Rows are points. The points of each table are mixes of a few directions, plus a little noise. Count the directions of each table, and those that both share. Where both have some left over, give the other angles between the two spaces (their principal angles), to ten degrees, smallest first.

First (6 x 2):
[[ 4.5  2.0]
 [-3.2 -1.4]
 [ 2.8  1.2]
 [-8.0 -3.2]
 [ 4.3  1.7]
 [-0.6 -0.1]]
Second, 4 rows:
[[-5.2 -2.2]
 [-2.6 -1.1]
 [ 6.7  2.8]
 [ 1.1  0.5]]
Directions: first 1, second 1, shared 1

First:
[[-0.6  1.2 -4.4]
 [-1.1  1.8 -7.7]
 [-0.3  0.5 -1.1]
 [ 1.3 -2.1  8.9]
 [-0.3  0.4 -1.7]
 [ 1.0 -1.5  6.0]]
Second:
[[-4.3 -5.5 -3.5]
 [ 0.0 -0.1  0.0]
 [ 4.9  2.2  1.7]
 [ 1.1  2.9  1.6]
 [-0.2  3.6  1.9]
 [-5.8 -6.3 -4.1]
 [ 4.2  3.3  2.3]]
Directions: first 1, second 2, shared 0; angles 70

First, 8 rows:
[[-0.8 -3.7  2.0 -0.8 -6.5  0.2]
 [-3.0  3.6 -0.2  0.7  2.9 -1.0]
 [-2.1 -0.7  3.4  1.9  5.6 -1.3]
 [ 4.7 -2.6 -1.7 -1.3 -3.3  1.7]
 [-0.3 -3.7 -3.7 11.4  5.4  4.8]
 [-2.8  5.0 -0.1 -3.5 -2.3 -2.0]
 [-1.3 -0.2  1.5 -0.5 -0.4 -0.9]
 [ 5.8  2.0 -1.0 -7.7 -1.0 -1.2]]
Second (8 x 6):
[[  7.4   0.8   1.4 -10.2  -0.5  -2.6]
 [ -3.0   2.7  -0.2  -1.5  -3.7  -0.9]
 [  0.5   2.4  -5.7   2.8  -1.7   2.9]
 [  1.9  -1.7  -0.7   2.0   2.5   1.1]
 [ -3.6   0.3   1.3   1.4  -1.0  -0.5]
 [  1.1   1.4  -5.4   3.4  -0.5   3.1]
 [ -2.8   0.0   5.6  -4.6  -1.6  -3.8]
 [ -1.5  -5.8   3.6   6.9   6.5   0.6]]
Directions: first 4, second 3, shared 3

First:
[[-0.8  0.2  1.3  3.0  4.0 -1.8 -1.2  3.6  4.0]
 [-1.7 -1.2  3.3  3.8 -5.1  0.3 -5.3  4.0  0.8]
 [-0.5  0.7  2.1  1.8  0.7 -1.0 -1.9  3.7  3.3]
 [-2.5 -2.0  2.6  6.3 -2.2 -0.5 -5.7  4.3  1.6]
 [ 1.1  0.0 -2.7 -4.1 -1.5  1.5  3.1 -4.9 -4.2]
 [ 3.5  3.2 -3.3 -8.5  4.1  0.3  8.1 -5.2 -1.2]
 [-0.7  0.1  2.3  1.0 -3.6  0.3 -3.0  2.7  0.9]
 [ 1.4 -1.2 -5.7 -3.4  3.6  1.0  6.1 -8.5 -5.5]]
Second (10 x 9):
[[ -0.5   0.9   4.0   2.1  -1.2   2.3   3.7   7.2  -1.0]
 [  0.5  -1.0  -3.9  -2.2   1.2  -2.4  -3.6  -7.1   1.1]
 [ -0.8   1.3   5.4   2.7  -1.7   3.1   4.9   9.7  -1.5]
 [  0.8  -1.5  -6.5  -3.3   1.8  -3.6  -6.2 -11.2   1.9]
 [ -0.5   0.9   3.4   1.8  -1.0   1.6   3.1   5.9  -0.9]
 [  0.9  -1.6  -7.5  -4.1   2.2  -4.2  -7.0 -13.5   2.0]
 [ -0.4   0.3   1.7   1.1  -0.4   1.1   1.6   2.7  -0.4]
 [ -0.1   0.1  -0.2  -0.1   0.0  -0.1  -0.2  -0.4   0.0]
 [  0.0   0.5   1.5   0.6  -0.5   1.0   1.5   2.8  -0.4]
 [ -0.2   0.5   2.1   0.9  -0.6   1.3   1.8   3.6  -0.5]]
Directions: first 3, second 1, shared 0; angles 60

First (10 x 11):
[[-0.5 -4.5 -0.2  4.5 -1.2  0.1 -0.5 -0.9  3.0  2.9 -5.7]
 [ 0.8  6.7  0.3 -7.0  2.0  0.1  0.6  0.9 -5.0 -4.4  8.8]
 [-0.8 -6.2 -0.4  6.3 -1.7  0.1 -0.5 -1.0  4.4  3.8 -7.9]
 [ 0.7  6.4  0.3 -6.4  1.8  0.0  0.7  1.1 -4.3 -3.8  7.9]
 [-0.1 -1.7  0.0  1.8 -0.5  0.0 -0.2 -0.3  1.4  1.1 -2.1]
 [ 0.5  4.9  0.3 -4.8  1.3  0.0  0.5  0.7 -3.4 -3.0  6.2]
 [-0.5 -3.6 -0.3  3.8 -0.9  0.1 -0.3 -0.7  2.5  2.2 -4.7]
 [ 0.7  5.8  0.4 -5.7  1.7 -0.1  0.8  0.9 -4.0 -3.6  7.3]
 [-0.9 -7.9 -0.3  7.9 -2.2 -0.1 -0.8 -1.3  5.4  5.0 -9.8]
 [ 0.1  0.0 -0.1  0.1  0.0 -0.2  0.1 -0.2 -0.1 -0.1  0.0]]
Second:
[[  3.3   4.8  -1.3  -1.4   2.7   0.1  -0.6   1.2   1.5  -2.4   3.4]
 [ -6.6  -7.2   2.9   0.1  -5.0  -0.3   1.6  -2.3  -5.4   3.2  -3.6]
 [ -4.8  -6.3   2.0   1.2  -3.9  -0.2   1.1  -1.8  -2.9   3.1  -4.1]
 [  7.1   6.4  -3.2   1.5   5.2   0.3  -1.9   2.3   7.0  -2.6   2.1]
 [  0.6   0.4  -0.3   0.3   0.4   0.0  -0.2   0.2   0.8  -0.1   0.0]
 [  1.7   4.5  -0.3  -3.2   1.9   0.1   0.0   1.0  -1.2  -2.6   4.7]
 [ -7.0 -10.7   2.7   3.8  -5.9  -0.3   1.3  -2.9  -2.8   5.4  -8.2]
 [ -0.4   2.0   0.6  -2.9   0.2  -0.1   0.4   0.2  -2.7  -1.4   3.2]
 [  6.1   6.0  -2.7   0.8   4.6   0.3  -1.6   2.1   5.6  -2.5   2.4]]
Directions: first 1, second 2, shared 1

First (8 x 14):
[[ 1.3 -1.5  2.1  1.1 -2.6 -0.1 -2.9  1.0 -1.5 -5.2  1.8 -1.3  4.8 -2.8]
 [ 1.2 -1.5 -4.8  0.3  0.0  3.5  0.1 -3.4  1.3 -0.4  0.7 -0.8 -0.2 -1.5]
 [ 6.7  0.7 -4.4 -0.1  0.3 -6.6 -4.7 -4.9 -4.1 -2.6  1.3 -7.3 -0.8  1.1]
 [-9.5  4.1  7.4 -1.8  3.6  1.4  8.6  7.6  4.0 10.9 -4.5  9.3 -6.3  5.7]
 [-0.9  4.7  1.7  1.6  0.5  2.3  2.6  0.1  0.9  3.4  1.9 -0.7 -2.0  4.2]
 [ 0.5 -5.1  0.6 -0.8 -2.1 -1.3 -3.3  1.4 -1.1 -5.7 -0.8  1.0  4.7 -5.5]
 [-2.0 -2.5  0.9 -1.6  0.5 -1.2  0.4  2.1  0.5  0.4 -2.6  3.1 -0.1 -1.7]
 [ 2.7  1.0 -3.5  1.3 -0.3  2.0 -0.7 -3.8 -0.1 -0.7  2.3 -3.3 -0.1  0.5]]
Second (10 x 14):
[[ -5.6  -0.9   0.3  -2.5   0.7   2.2   0.7  -5.0  -2.8   2.2  -7.4  -5.3
    0.7  -2.8]
 [  0.1  -3.0   6.8   2.0  -1.5  -0.9   4.2   3.8   0.0  -4.7  -0.2   2.9
   -1.3  -1.3]
 [  7.0   2.3  -0.3  -4.6  -0.6   2.0  -1.3   1.6   0.7  -0.4  -1.0   1.2
   -3.2   2.1]
 [  2.4   2.2   0.4   3.0  -4.3   4.4   4.1  -1.1   1.8  -1.3   4.9   0.6
   -0.1  -0.1]
 [ -0.6   0.9  -3.0   3.5  -0.8   1.3   2.3  -0.5  -0.1   0.2   4.7   1.0
    1.1  -1.1]
 [ -4.9  -3.9  -1.8   3.7  -2.1  -7.2   1.9  -2.4   2.4   2.6   1.3   1.1
    0.8  -0.9]
 [ -6.9  -1.1  -6.4   8.1   4.8  -1.4   1.2   0.2  -3.5   0.6   7.8   1.9
    4.9  -3.6]
 [ -4.6  -2.3   7.4  -0.3   2.9   0.1  -1.5   2.1  -2.6  -3.2  -4.9  -2.0
    1.8  -0.8]
 [  8.3   4.2  -1.4  -8.5   1.0  -2.6 -11.8   1.4   5.1   3.4  -2.1  -1.9
   -1.4   8.9]
 [  4.8   1.6  -2.1  -4.3   0.2   2.2   0.1   0.0  -0.8   0.6  -2.6   0.7
   -3.0  -0.3]]
Directions: first 4, second 6, shared 1; angles 30, 60, 80

First, 10 rows:
[[-0.4 -2.1 -1.2 -4.9  1.9 -5.9  0.7 -2.8 -6.2 -1.3  1.7 -1.1  3.7 -1.3
   1.0  0.5  3.4 -6.4 -1.5 -2.7]
 [-3.7  5.0 -2.6  8.9 -6.8  0.3 -1.4 -0.1  1.6 -3.6 -3.1 -0.5  4.3 -6.1
   6.1 -1.2 -2.2 -0.2 -1.8  8.7]
 [ 3.0 -3.6  2.2 -6.2  5.2  1.0  0.5  0.8 -1.9  1.8  0.8  1.3 -1.5  0.1
  -5.6  1.2  0.8  2.9  2.3 -3.2]
 [-2.7 -0.2 -1.1  4.1 -2.8  0.5 -0.2 -2.2  2.2 -0.6  0.2  0.6 -1.2  4.5
   2.9 -0.3  1.6 -2.9 -2.4 -0.8]
 [ 1.9  1.3  1.4  0.2  0.5  2.8  0.4  2.8  4.1  2.6  0.3 -0.6 -5.0  4.0
  -2.0 -0.5 -2.5  3.7  1.4 -2.0]
 [-5.1  1.8 -3.6  6.8 -5.7 -2.6 -1.4 -3.5 -3.4 -5.8 -3.3  0.8  9.1 -9.5
   6.6 -0.4  1.6 -4.1 -3.1  9.3]
 [ 5.6 -0.5  3.4 -6.9  5.7  2.3  1.0  4.4  1.4  4.5  1.7 -1.0 -5.7  2.8
  -6.7  0.4 -3.0  6.4  4.0 -4.9]
 [-3.5 -8.0  0.8  3.4  0.4  6.0 -0.8 -4.4  2.1 -1.1 -2.0  7.1 -1.4  4.7
  -2.5  1.4  6.0  0.6 -1.6 -0.5]
 [ 1.3  1.0  0.2 -2.1  1.1 -1.3  0.1  1.1 -1.7 -0.1 -0.1 -1.1  1.4 -3.2
  -0.7 -0.1 -1.4  0.8  1.0  0.9]
 [ 3.5  5.6  0.5 -3.3  0.5 -3.1  1.2  4.0  1.8  3.3  3.3 -5.7 -4.3  4.0
   0.5 -1.1 -4.5 -0.3  1.1 -4.7]]
Second, 9 rows:
[[ -0.5   0.4  -2.1   1.1   4.0  -0.8   5.1  -0.2  -3.9   2.4   0.0  -4.2
    5.1   2.3  -3.0  -2.8   2.3   0.2   0.7   1.4]
 [  0.2   0.4  -0.3   0.1  -3.7  -0.6  -5.1  -2.9   3.5  -3.6  -2.1   4.6
   -5.1  -3.1   2.7   8.1   0.9   0.8  -2.4  -1.7]
 [  1.0  -0.2   0.1   0.2  -4.3  -0.4  -6.0  -1.3   4.0  -1.8   0.7   5.2
   -5.1  -2.7   3.6   2.9  -2.5  -0.7  -1.8  -2.2]
 [  0.3  -0.6   0.7   0.9   2.0   0.7   3.1   3.7  -1.6   3.0   3.4  -1.5
    3.1   1.6  -1.2  -8.3  -2.2  -1.6   2.9   0.1]
 [ -1.4  -0.3   2.3   3.5   2.4   0.1   4.0   4.7   0.3  -1.8   0.3   2.6
    2.7  -1.1  -3.3  -1.5   3.8  -0.5   5.6  -1.3]
 [ -2.6  -0.3   6.7  -9.1   1.9   5.6   3.5   2.2  -2.7  -1.6  -4.8  -9.4
   -0.1   3.9  -0.9   1.9   0.0   3.4  -0.1   6.1]
 [  0.2   0.0  -0.7  -2.2   1.9   0.7   2.1   0.3  -3.0   3.8   1.3  -5.1
    2.6   3.1  -0.5  -5.7  -2.3  -0.3  -0.8   1.9]
 [  3.0   1.0  -7.6   5.9  -6.6  -5.7 -10.0  -8.2   5.4  -1.7   1.1  10.7
   -6.1  -5.6   4.8   8.3  -0.4  -1.6  -5.7  -6.0]
 [ -0.7  -0.1   0.9  -0.5   2.5   0.9   3.6   1.7  -2.2   1.0   0.2  -3.0
    2.7   1.7  -1.9  -2.9   0.6   0.1   1.6   1.2]]
Directions: first 4, second 4, shared 0; angles 60, 60, 70, 90

First, 11 rows:
[[ -0.8  -4.3  -2.9   0.0  -0.6   0.1   0.3   0.3   0.8  -4.0  -0.3   1.7
   -1.2  -0.2  -1.6   0.8   2.6  -1.1  -2.8  -4.9   0.4   0.7   1.6   2.6]
 [ -1.1   3.8   7.2   1.3  -1.4  -1.5  -4.9   3.9  -4.7   9.5   0.2 -10.0
    3.6  -6.8  -1.4   1.4  -2.9   1.4   3.3  -0.2  -2.3   1.0  -1.6  -6.8]
 [ -0.3   1.4   0.8  -1.3   1.4  -0.1   0.5  -1.9   1.5   0.3  -1.8  -0.3
    0.0   0.8   0.7  -0.7   0.2  -0.7   0.0   1.5  -0.6  -0.5  -0.4   0.0]
 [  1.0  11.2   7.9  -2.2   3.6  -0.4  -0.3  -3.6   0.6   9.3  -2.7  -5.1
    2.9   1.0   4.1  -2.6  -5.0   0.9   5.6  12.1  -2.2  -2.3  -4.0  -5.9]
 [ -4.5  -1.7   0.9  -6.7   5.0  -0.9   0.8  -7.7   7.3  -3.1 -10.6  -3.2
   -1.0  -0.3  -1.7  -1.0   6.4  -6.4  -5.6  -5.0  -3.6  -0.1   1.7   3.0]
 [  3.5  -3.7  -5.2   6.1  -5.2   1.1   0.3   7.0  -5.3  -2.8   9.7   6.4
   -0.9   1.1   0.1   1.6  -2.7   4.6   1.8  -0.6   4.3   0.8   0.5   1.1]
 [ -1.3  -2.7  -1.5  -1.3   0.6  -0.1   0.4  -1.4   1.9  -2.9  -2.1   0.6
   -0.9   0.0  -1.1   0.2   2.6  -1.8  -2.6  -3.5  -0.4   0.4   1.2   2.1]
 [ -0.3  -3.0  -1.9   0.8  -1.1   0.1  -0.1   1.3  -0.5  -2.2   1.0   1.0
   -0.6  -0.6  -1.2   0.8   1.2  -0.1  -1.3  -3.3   0.6   0.7   1.0   1.3]
 [ -1.5  -5.4   0.0   3.2  -4.3  -0.8  -4.0   6.5  -4.9   1.0   2.8  -4.4
    0.9  -6.5  -4.3   3.3   1.1   0.8  -1.2  -9.3   0.0   2.6   1.6  -1.3]
 [  3.8   0.8  -4.5   2.3  -0.8   1.6   3.5   0.3  -0.3  -3.7   5.5   8.9
   -1.7   6.1   3.2  -1.3  -2.7   2.9   2.0   6.3   3.5  -1.3  -0.7   2.3]
 [  1.4   3.6  -0.7  -2.1   3.0   0.8   3.3  -4.8   3.6  -1.5  -1.6   4.3
   -1.0   5.4   3.3  -2.5  -0.8  -0.4   0.8   7.0   0.4  -1.9  -1.1   1.5]]
Second (8 x 24):
[[-2.9  0.2 -6.8  2.9 -0.3  4.0  0.2 -2.4  1.4 -3.7  1.9  3.2 -2.6  1.8
  -4.3  2.1 -2.1 -0.6 -3.6 -5.7  1.9  0.9  1.7 -0.1]
 [ 4.0 -2.3  6.3 -4.0 -0.2 -5.1 -0.4  2.3 -1.0  2.3 -0.7 -2.3  2.0 -1.3
   3.9 -0.8  3.2  1.0  2.6  5.1 -1.2 -2.0 -0.6  0.8]
 [-0.8 -2.7 -6.3  1.5 -1.1  2.0  0.1 -2.4  1.7 -5.0  3.0  3.7 -2.6  2.3
  -4.2  3.2 -0.1 -0.1 -4.2 -5.5  2.5 -0.1  3.5  1.2]
 [ 2.4 -6.5 -5.3 -1.0 -1.7 -1.7 -0.4 -1.7  2.3 -6.2  4.7  3.5 -2.3  2.8
  -3.7  4.7  2.5  0.7 -4.8 -4.9  3.0 -2.4  5.1  2.9]
 [ 0.9 -4.1 -4.0 -0.1 -1.3 -0.3 -0.2 -1.5  1.7 -4.0  3.0  2.7 -1.7  1.9
  -3.3  3.2  1.4  0.2 -3.5 -3.5  2.0 -1.2  3.5  1.8]
 [-3.6 10.6  8.7  1.2  3.1  2.0  0.8  3.2 -3.4 10.0 -7.3 -6.0  4.0 -4.7
   6.4 -7.6 -3.6 -1.3  7.9  8.2 -5.0  3.7 -8.2 -4.7]
 [ 2.1 -1.9  2.4 -1.9 -0.4 -2.2 -0.2  0.8 -0.3  0.4  0.1 -0.7  0.7 -0.2
   1.4  0.0  1.9  0.5  0.8  1.9 -0.3 -1.3  0.3  0.7]
 [-2.5  6.4  5.1  1.0  1.9  1.4  0.6  1.7 -2.1  6.1 -4.7 -3.5  2.3 -2.8
   3.7 -4.8 -2.3 -0.7  4.9  5.0 -3.0  2.3 -5.2 -2.9]]
Directions: first 3, second 2, shared 0; angles 30, 90
